Rows are points. A path goes straight from each point to the next, and from the last back to the first. The post is the endless flat space through its rows: a point in 2 columns, a line in 3, a plane in 4, and so on, so that a path can go around it. Count how often the path circles the post. Going back the other way cancels.

Post (1 x 2):
0.006	-0.010
Path (8 x 2):
0.040	-0.046
-0.035	-0.063
-0.057	-0.001
-0.012	0.039
0.043	0.025
0.079	-0.020
0.019	-0.074
-0.004	-0.067
Times around: 1

Post (7 x 8):
-0.036	0.005	-0.015	-0.030	0.151	-0.012	0.017	0.076
-0.006	0.007	-0.100	0.045	-0.058	0.001	-0.033	-0.003
-0.045	0.005	0.056	0.038	-0.006	-0.007	-0.003	0.037
-0.032	0.011	-0.037	-0.005	-0.048	-0.029	0.032	0.000
0.004	0.001	-0.039	-0.011	-0.086	-0.006	-0.040	-0.172
-0.025	0.007	0.040	0.013	-0.019	-0.080	-0.040	0.016
-0.042	0.009	0.032	-0.037	-0.068	-0.011	-0.044	0.032
Path (14 x 8):
0.001	-0.008	-0.042	-0.073	0.004	0.018	-0.017	-0.014
-0.032	-0.053	0.053	0.019	-0.058	0.006	-0.080	0.023
-0.053	-0.033	-0.002	-0.033	0.045	0.031	-0.055	0.047
-0.010	-0.044	0.069	-0.048	0.001	0.000	-0.062	0.027
0.048	0.021	0.051	0.003	0.028	0.022	-0.065	0.006
-0.015	0.054	-0.042	-0.008	-0.001	0.002	0.002	0.053
-0.040	0.054	-0.008	0.034	-0.043	-0.028	-0.056	-0.049
-0.082	0.000	-0.044	0.040	-0.034	-0.039	-0.019	0.013
-0.069	-0.035	0.040	-0.053	-0.011	-0.011	-0.011	-0.008
-0.006	-0.018	-0.021	0.028	-0.001	-0.058	-0.075	0.008
-0.063	-0.035	-0.036	0.041	-0.041	-0.046	-0.018	-0.010
-0.061	0.023	-0.008	0.003	-0.055	-0.108	-0.017	0.017
-0.035	0.035	0.023	-0.014	-0.064	-0.028	-0.024	-0.011
0.031	0.022	-0.017	0.076	0.086	-0.029	-0.077	0.062
Times around: 0

Post (13 x 14):
-0.003	0.026	0.017	0.000	0.042	-0.043	0.020	-0.001	-0.056	-0.002	0.016	0.017	-0.007	-0.039
-0.019	-0.032	-0.045	0.046	0.097	-0.023	0.066	-0.011	-0.024	0.016	-0.002	0.031	0.083	0.069
0.002	0.044	-0.010	0.035	0.044	0.039	-0.019	0.004	-0.031	0.031	-0.003	-0.039	-0.041	0.012
-0.026	0.011	0.052	0.084	0.024	0.013	0.059	-0.081	-0.008	-0.054	0.014	-0.004	0.023	0.039
0.030	0.044	0.022	0.048	-0.018	0.038	-0.008	0.020	0.023	0.074	-0.072	0.006	-0.026	-0.026
0.004	0.018	-0.040	-0.058	0.009	0.005	0.039	0.017	0.001	0.010	-0.017	-0.052	0.050	0.076
-0.026	0.063	-0.027	-0.062	-0.038	-0.009	0.056	-0.031	-0.035	0.033	-0.038	0.024	-0.044	0.086
0.074	-0.015	0.006	0.076	-0.021	-0.040	-0.014	0.089	-0.037	0.070	0.017	0.014	0.036	0.046
0.005	-0.022	-0.047	0.016	0.058	-0.003	-0.032	-0.007	0.028	0.022	0.052	0.002	0.033	0.008
-0.074	0.012	0.036	-0.010	0.062	-0.039	-0.009	-0.122	0.013	0.054	-0.024	-0.052	-0.055	-0.020
0.022	0.008	-0.037	-0.096	0.058	-0.065	-0.034	0.075	-0.029	-0.073	-0.092	0.054	-0.069	0.005
-0.027	-0.068	-0.075	-0.064	-0.030	-0.063	0.051	0.092	-0.014	0.013	-0.031	-0.018	-0.049	0.035
0.028	-0.043	0.000	-0.022	0.066	0.012	-0.012	0.096	0.001	0.046	-0.006	0.038	0.024	0.031
Path (20 x 14):
-0.028	0.023	0.012	-0.002	-0.039	0.004	0.063	0.005	-0.022	-0.057	0.024	-0.008	-0.070	0.064
0.045	-0.019	0.004	0.030	0.015	-0.014	0.016	-0.020	-0.004	0.074	0.053	0.071	-0.043	0.003
0.011	0.005	0.032	-0.041	0.010	0.002	0.059	-0.089	-0.023	-0.037	0.003	0.065	0.002	0.082
0.031	0.026	-0.034	-0.122	0.003	-0.026	-0.029	0.050	-0.070	0.126	-0.036	0.017	0.012	0.050
-0.006	0.093	0.048	-0.020	0.070	-0.018	0.011	0.004	-0.094	0.039	-0.051	-0.008	0.053	0.003
-0.065	-0.007	0.007	0.069	0.096	-0.026	-0.032	-0.065	0.023	0.026	0.010	0.020	-0.017	0.102
0.000	0.033	0.048	-0.017	0.002	-0.085	-0.028	-0.007	-0.017	0.032	-0.013	-0.034	-0.054	0.013
-0.058	-0.007	-0.085	-0.056	0.040	-0.034	0.079	0.052	-0.026	0.054	-0.073	-0.017	0.020	0.031
-0.025	-0.008	-0.020	-0.025	0.047	-0.050	0.065	-0.015	-0.039	-0.006	0.002	0.027	0.076	-0.001
-0.005	-0.055	-0.029	-0.016	0.053	0.014	0.012	-0.003	-0.049	0.022	-0.010	0.039	-0.012	0.027
0.045	-0.004	-0.056	-0.042	0.065	0.024	0.023	0.058	0.003	0.111	-0.048	0.073	0.027	0.040
0.009	-0.014	-0.042	-0.013	0.032	-0.114	0.025	-0.019	0.006	-0.054	-0.067	0.053	-0.007	0.024
-0.028	-0.002	-0.036	0.007	0.022	-0.112	0.012	-0.013	0.003	-0.019	0.001	0.009	-0.015	0.075
0.036	0.040	0.055	0.053	-0.115	-0.042	-0.011	0.003	0.004	0.100	-0.015	0.040	-0.017	0.025
-0.059	0.001	-0.014	0.011	0.056	0.049	0.007	0.012	-0.029	-0.051	-0.017	-0.040	0.020	-0.023
-0.038	-0.030	-0.077	0.015	0.056	-0.012	0.017	-0.007	-0.087	-0.003	0.006	-0.023	-0.044	0.029
-0.038	-0.014	-0.052	-0.026	0.026	0.020	0.017	-0.041	0.013	-0.026	-0.044	0.022	-0.072	0.028
-0.040	0.015	-0.004	-0.004	0.102	-0.013	0.006	-0.079	0.004	0.029	-0.079	0.014	0.050	-0.037
-0.028	-0.033	-0.020	-0.066	-0.019	-0.049	-0.002	0.044	-0.013	0.000	0.019	0.045	-0.005	0.063
0.007	0.000	-0.113	-0.002	-0.029	-0.030	0.043	0.080	0.010	0.020	0.002	0.049	0.008	0.001
Times around: 0
